Each point is reached from the start by the listed moves, each made once or not at all, plus a little noise. Is the number of moves made odd or even? Then give how often each move was made.

Moves:
(1): [23 48]
(2): [-19  41]
Start: [-35   5]
Points:
[-33  95] => even (1, 1)
[-12  50] => odd (1, 0)
[-40   5] => even (0, 0)

Moves:
(1): [-20  -5 -13  10 -15  30]
(2): [  4  -1 -19  -5   5 -17]
(3): [-22  -8   9  39   4   8]
(4): [-65  11   4  16  17 -51]
(5): [  1  32 -37  -7  -3  -4]
(6): [  2  -1  12   5 -13 -32]
Start: [ 9  3 17 -9 -2  7]
Points:
[ -7  25 -18  21  -7 -39] => even (0, 1, 1, 0, 1, 1)
[ 15   1   9  -8  -9 -41] => even (0, 1, 0, 0, 0, 1)
[ -8  30 -34  -6 -19  34] => even (1, 0, 0, 0, 1, 0)
[-95  35  -8  55 -11 -42] => odd (1, 0, 1, 1, 1, 1)

Moves:
(1): [-7 10  2 25  8 -4  2 14 -5  0 -2  6 17]
(2): [ 25  31 -15  16  19  28 -16 -12   2  30 -17  -1 -31]
(3): [ 16  -5  13 -18 -13 -51  27   3  19  -8  13   5 -28]
(4): [-21  27 -14  21   0  21  28 -38  -9 -11 -19  -7 -17]
(5): [  4  14  -8 -14 -16 -20   1 -13 -24  14   1  45 -23]
(6): [ -1 -13  -6   2   4 -22 -23   9   1 -24 -23  17  11]
(7): [-31   2  21  38 -19  32 -11  21  12   6 -15  -8 -38]
(8): [ -5  -6  20  46  -9  17  11  -1 -27 -26  19  -9  -8]
(9): [  6   3  -7  27  10   0 -23 -26  27   5 -13  12   1]
(10): [  8 -18  24   0  -5  -1   0  -5  26  11  -8  41   3]
(11): [-12  23  14 -18  -1   7 -26   3   5  19  13  -3  -7]
Start: [ -9 -10  -8 -12  -3 -17  -4   2  -5  -1   5 -20  -5]
Points:
[ -6  23  38  60  -2 -27 -73  10  82  36 -47  51 -75] => even (1, 1, 1, 0, 0, 1, 1, 0, 1, 1, 1)
[-14  20   4  23 -41 -51  61 -47 -47 -30  16  16 -81] => even (0, 0, 1, 1, 1, 0, 0, 1, 0, 0, 0)
[ 26   0  36  59  -2 -29  17   1  11   5  10  23 -52] => odd (1, 1, 1, 0, 0, 0, 0, 1, 0, 1, 0)
[-37  18  -1  64 -20 -10 -35  -4   3  24 -25  35 -47] => even (1, 0, 0, 0, 1, 0, 1, 0, 1, 0, 0)
[-14  12  28  12 -29 -91 -11  16 -35 -27  25  42 -43] => even (1, 0, 1, 0, 1, 1, 0, 1, 0, 0, 1)
[-68  -2  13  95 -28  31  -1  -6 -29 -56 -31 -26 -58] => even (0, 0, 0, 1, 0, 1, 1, 1, 0, 0, 0)
